Each row of a before or after table is a point. The points were changed in one or more steps. Then noise was added and the rows were shuffled. The steps act on columns, c1 being the first. Write out the steps. A step turns or swaps two columns, mirrors them in a line or flattens them onto one, adds a multiple of one to another, or multiplies or shifts one. Angles are multiples of 10 degrees, from the lower column toward the higher: turns from -170 to 170, lines from 10 to 170 but not 90. Use the fewest steps. Two steps may share a column if one is a turn and the other turns, adds or multiplies; they go together, in the order done. Otherwise the lowest column goes first.
In the rows, zero is written as 128.

Before (9 x 2):
[[ 88 146]
 [152 233]
 [166 163]
 [145 207]
 [121 189]
 [100 154]
 [145 128]
 [107  74]
 [128 102]]
After (9 x 2):
[[ 70 146]
 [ 52 139]
 [127 105]
 [ 85  91]
 [178 199]
 [108 164]
 [205 151]
 [159 128]
 [156 185]]
Steps: multiply c1 by 2; multiply c2 by 0.7

Before (12 x 4):
[[ 53  83 161 109]
 [127 144  78 173]
 [ 92 170 142 125]
 [103 129 169 121]
 [154 159 103 168]
 [ 90  78 150  63]
 [138 150  96 164]
 [109  50 184 112]
 [128  70 171  90]
 [ 94 106 163 111]
 [149 170  91 152]
 [121 168 118 175]]
After (12 x 4):
[[ 62 128 156  47]
 [168 126 108 176]
 [163 133  86 170]
 [ 96  93 200  73]
 [ 89 146 169 123]
 [ 13 111 176  88]
 [124 104  84 177]
 [123 110 184  63]
 [ 67 171 137 143]
 [ 73 133 170 104]
 [144 124  96 170]
 [116 136 120 190]]
Steps: multiply c1 by 1.6; turn c2 and c4 by 30 degrees; turn c2 and c3 by -20 degrees

Before (11 x 8):
[[110 110 123  94 102 178 136 205]
 [102 113 145 117 235 175 132 191]
 [116 211 129  99 121 160 112 179]
 [124 111 148  85 104 156 126  60]
 [128 111 121 127 115 134 160 198]
 [118 168  16  92 249  68 109 197]
 [ 78 119 101 132 104  20  69 158]
 [110 124 138  70 131 176 106 127]
 [ 94 109 143  73 120 123 145 181]
 [100 133 143  88 119  66 138 156]
 [ 60 131 119 114 124 178 145 143]]
After (11 x 8):
[[232  70 140 118 150  84 113 168]
 [244 117  18  86 174 185 151 205]
 [109 156 151  88 113  98 120  58]
 [132 157 135  94 110  93 131 219]
 [139 112 106 128  74 217 205 151]
 [119  76 114 126 125 128  99 179]
 [135 114 148  95  96 194 131 159]
 [112  63 126  95 103  79 110 174]
 [159 120 116 115  65  81 113 140]
 [149 124 132  74 114  79 142 133]
 [133  83 145  74  90 138 101 150]]
Steps: mirror c1 and c5 in the line at 60 degrees; turn c2 and c8 by 40 degrees; turn c6 and c7 by -170 degrees
